Rows are points. The points of each table are mixes of a few directions, plus a little noise. Count the directions of each table, and those that both share. Where both have some left over, give the other angles between the two spaces (their principal angles), to ten degrees, smallest first.

First (7 x 3):
[[-60  42  22]
 [-10   7   3]
 [ 52 -36 -19]
 [-19  13   7]
 [  9  -6  -3]
 [-17  12   6]
 [ 44 -31 -16]]
Second (6 x 3):
[[-15  23 -23]
 [ 16 -24  25]
 [-14  23 -22]
 [ 36 -54  54]
 [ -9  14 -14]
 [-13  20 -20]]
Directions: first 1, second 1, shared 0; angles 60

First (8 x 8):
[[-17  24   6 -17 -27  10 -17 -29]
 [-16  28   6 -21 -28  14 -15 -33]
 [ 12 -19   8  18   5  -7  28  31]
 [ 11  16 -12   2  -6  11 -18 -21]
 [ -7 -33  11  26  16 -28   4  47]
 [ -2  -8  -8 -17  24  -3   5  -1]
 [  6 -23   0  28  15 -18  -2  33]
 [ 16  16 -10 -19   0  21  14 -26]]
Second (8 x 8):
[[  0  -1  -1   0   0  -1   0   1]
 [  5  20  -5 -11 -13  16  -5 -26]
 [  4  17  -4 -10 -11  14  -4 -23]
 [  7  35  -8 -20 -23  29  -6 -47]
 [ -5 -25   6  15  16 -21   4  34]
 [ -9 -45  11  26  30 -36   8  60]
 [  4  18  -4 -10 -12  15  -4 -23]
 [ -4 -18   4  10  12 -15   3  24]]
Directions: first 4, second 1, shared 1

First (8 x 12):
[[ -1  -3  13  13  26 -10  -9  -4 -11  10  13   2]
 [ -6   4  -7  40   0  18  11  23   6  -2 -37 -20]
 [  6   1  21 -18   6   8 -16 -16  -9 -44  12  34]
 [ 21   0  -7  -5 -22  -6  15  -8  18  19 -19  -5]
 [  7  11  11 -10   0 -10  -2 -29  -4  -1  14  41]
 [-60   3 -34 -44 -25  -2  26  21 -23   8  46 -20]
 [ 20 -19  14  18  16 -13  18   2  -4  32  -9 -32]
 [ 12   4  -9   5  -1  12 -45   9  28 -22 -21   2]]
Second (9 x 12):
[[-16   6 -22 -23 -25  17 -13  15  10 -29  -1  -1]
 [-29  23 -20 -13 -42  36  18  10  -1 -53 -17  23]
 [-14  -4  -2  10  15   0  -6  15  -9   3   8 -16]
 [  9 -21   6   7  38 -26 -28  10   1  36  22 -36]
 [ 47 -14  16  -9  11 -31 -11 -28  16  36   5   2]
 [ -3   1  -1   1   1   1  -1   3  -1  -2   1  -1]
 [ -6  11 -10 -12 -23  15   7   0   4 -23 -10  15]
 [ 34   8  28  16  -6 -10  40 -44  -3  15 -19  40]
 [-21  -8   3  23  31  -4  -5  21 -17  15  13 -26]]
Directions: first 6, second 3, shared 3
